Rows are points. Examples show where two turns around zero, p and q, send a point. Where does a point land after both, in the order given? Backwards means that the second turn is done in reverse. Each puzzle has new turns, and all numbers are rounded.

Turn p:
[ 19 -23] => [  5 -29]
[18 27] => [29 15]
[-37  -4] => [-34  15]
Turn q:
[ -5 -10] => [-10  -5]
[17 -3] => [ 12 -13]
[-27  46] => [ 6 53]
[ 16 -32] => [ -6 -35]
Where do these land?
q, then p: [18 39] => [43 -1]
p, then q: [  0 -20] => [-18  -8]
q, then p: [-32 -31] => [-41  17]
p, then q backwards: [14 11] => [13 13]

Turn p:
[-44  35 -19 -25] => [-17  58 -18 -12]
[  6 -16  15  16] => [ -6 -22  12  10]
[18 39 30 28] => [21  9 12 54]
[ 17 -22 -23 -23] => [ 14 -15 -10 -36]
[-10 -20  29  28] => [-26 -22  22  22]
[ -5  21 -28  -2] => [  5  19 -30  -2]
[ 19 -37  -4 -23] => [ 10 -27  11 -37]
Turn q:
[ 20 -20  -1 -12] => [ 10 -26  -2 -13]
[-10 -50 -52 -26] => [-14 -48 -59   6]
[ 7 10 11 -5] => [  1   6  11 -12]
[-12  19  10  50] => [17 33 17 37]
[ 2 37 -6 41] => [25 46  2 17]
[ -7   3   2 -29] => [-23  -4  -3 -19]
[ -1   1  36 -20] => [-18  -7  33 -17]
Where do these land?
p, then q backwards: [-15   6  13 -27] => [ 2 29 18 -3]
p, then q backwards: [ 11  15  13 -43] => [31 32 17 11]
q, then p: [ 15   6 -11 -41] => [  1  17   0 -42]
q, then p backwards: [ -1 -36 -20  12] => [ 24  -2 -11  34]
q, then p: [-12   6 -16  35] => [  9  -6 -24  31]
p, then q: [ 2  3 20 65] => [22 -5  4 64]

Turn p:
[  0 -28  -4  14 -16 -22 -33  -1] => [-25 -26   2  -5 -12 -29 -20 -11]
[-30  41 -39  -5  23  -8  33 -28] => [-10  52 -20 -12  39  -2  41   0]
[ 18  20  16  -6  -4 -15 -26  16] => [ 19  10   7  10  -7 -19 -34   2]
[-29  -9  -3   8  14  15 -36 -33] => [-33  -1  23   2  23   3  -3 -40]
[-23 -20   8 -32 -28 -32  24  35] => [ 10 -15  15 -49 -10 -15   2  49]
[-17 -19  11  26 -39  37  32  22] => [-29 -18  11   8 -30  40  16  41]
[ 37  49  -7 -12 -11  35 -32   2] => [ 15  46 -10  19 -20  25 -44 -22]
[ 41 -11  -8 -32  -7  -2   3   1] => [ 32  -6 -22 -21 -26   3  -9 -15]
[24 -6 12 28 37 22 -5 20] => [ 14 -26 -14  44  17  19 -12  -2]
[-20 -18  14  11  30 -29  41 -33] => [  6 -17   8   3  24 -24  63  -2]
Turn q:
[  2 -65  20  15  23  30   6 -32] => [ 14 -39 -10  48  52 -13   3 -20]
[  4  37  19 -10  45 -23 -14   6] => [  8  41  34 -29  17 -14 -21  -5]
[  1   3 -23  23 -11 -37  14  20] => [  3  15 -10  -2 -27 -25  16  35]
[ 20  16  22  22 -18 -17   9   0] => [ 25  14   6   9 -33 -12   3 -12]
[  2  -1   1 -25  16  -4 -32 -20] => [ -7 -11   1 -29  20  -8 -22 -18]
[ 12   0 -72 -42 -21  27  26  -5] => [  1 -25 -44 -39   5  55  29  32]
[-59 -24  21   9   0  -6  -6  12] => [-54   3  12  32   9 -22   9  -6]
[ 13  -1 -34  15   2  13  -9  28] => [  5  -9  -4   2  -7  13 -17  45]
[-14  22  10 -56 -42  -4  -5  25] => [-36 -11  27 -38 -36  28  21 -16]
[ -6 -15  23  28  38   7   2   3] => [  8  12  17  35  30 -17 -12   2]
[ 26  29  12  22 -30  13  10 -37] => [ 35  12 -28  10 -30  16  -8 -35]
Where do these land?
p, then q: [ -2  -7 -19 -46 -20 -32  -4 -29] => [ -2  -2  -2 -56  -4   1  28 -29]
q, then p: [ -2 -12 -14 -13 -31 -26  42 -17] => [  4   8 -31 -26 -15   5  42  21]
q, then p: [  0   7  26  27   5  52 -22  -1] => [-32  -8  13  44   0   8 -21 -32]
q, then p: [ 17 -19   4  27  42  26  -3   1] => [ 10 -24 -16  42  19  -8 -23 -12]
q, then p backwards: [ 13   9  46  27  19   6 -18  15] => [  6  26  43  -1   1  -1 -38  -1]
q, then p: [ 26   0  -3  25  -2  18 -21  26] => [ -7 -22   4  17 -20   0 -39   2]
p, then q: [-14 -29  12   8  11  16  -4  32] => [-11 -29  20  25  22  -4  -8  10]
q, then p backwards: [-38  37 -20   9 -18 -41 -16 -21] => [  5  19 -54   0 -43 -20 -10 -17]
q, then p: [ -2  12 -33 -63  -7 -19  48  -4] => [ 40  18 -11 -44   5  46  37  20]
